Each row of a before or after table is a point. One or more steps were done to the points. Then noise was added and the rows were shuffled. The steps act on columns, c1 being the first. Name the steps. A step turns or swaps two columns, mirrors them in a line or flattens them onto one, adds a multiple of one to another, or multiplies or shifts one. Angles are multiples of 10 degrees, from the lower column toward the higher: turns from -170 to 170, lines from 10 to 170 but not 90. Use the fewest steps. Two steps may share a column if one is a turn and the other turns, adds or multiplies; they go together, in the order done. Otherwise the lowest column goes first.

Before (8 x 2):
[[ 3.2  1.3]
 [ 2.3  1.6]
 [-1.0  5.1]
 [ 2.6 -5.9]
 [ 0.5 -2.1]
 [ 5.8 -1.1]
 [-2.3 -4.3]
 [ 2.3  3.5]]
After (8 x 2):
[[-2.6 -3.2]
 [-3.4 -0.7]
 [ 0.1  1.9]
 [-5.4  1.8]
 [-2.7 -1.0]
 [ 2.8  3.8]
 [ 0.1 -5.1]
 [-1.4  6.3]]
Steps: turn c1 and c2 by 170 degrees

Before, 11 rows:
[[ 7.6 -2.5  0.0 -0.4]
 [-0.5  2.5  3.5 -0.9]
 [ 4.7  8.9 -6.4 -1.4]
 [ 4.4  3.1  1.4  1.5]
 [ 1.7  0.3 -6.2 -2.0]
 [-3.6  3.2 -6.7  4.5]
 [-1.0 -1.6  1.5  5.1]
 [-1.6 -2.0  2.5 -1.8]
 [-1.0  4.6  0.2 -2.8]
 [ 2.1  1.7  3.3 -2.5]
 [ 0.5  5.4  0.7 -2.9]]
After (11 x 4):
[[ 4.1  0.7 -3.2 -2.0]
 [ 4.3 -2.4 -3.8 -0.7]
 [-0.6  5.1  0.4 -2.0]
 [-1.4 -2.4  1.1  4.7]
 [-2.3 -1.7  2.0 -2.0]
 [ 1.2  2.3 -0.9  5.0]
 [ 5.9  9.0 -4.8  0.0]
 [-0.5  2.2  0.3 -2.2]
 [-0.1  5.7  0.0 -2.0]
 [-2.1  2.5  1.7 -0.5]
 [ 2.0  2.8 -1.7  2.2]]
Steps: flatten c1 and c3 onto the line at 140 degrees; turn c2 and c4 by 10 degrees
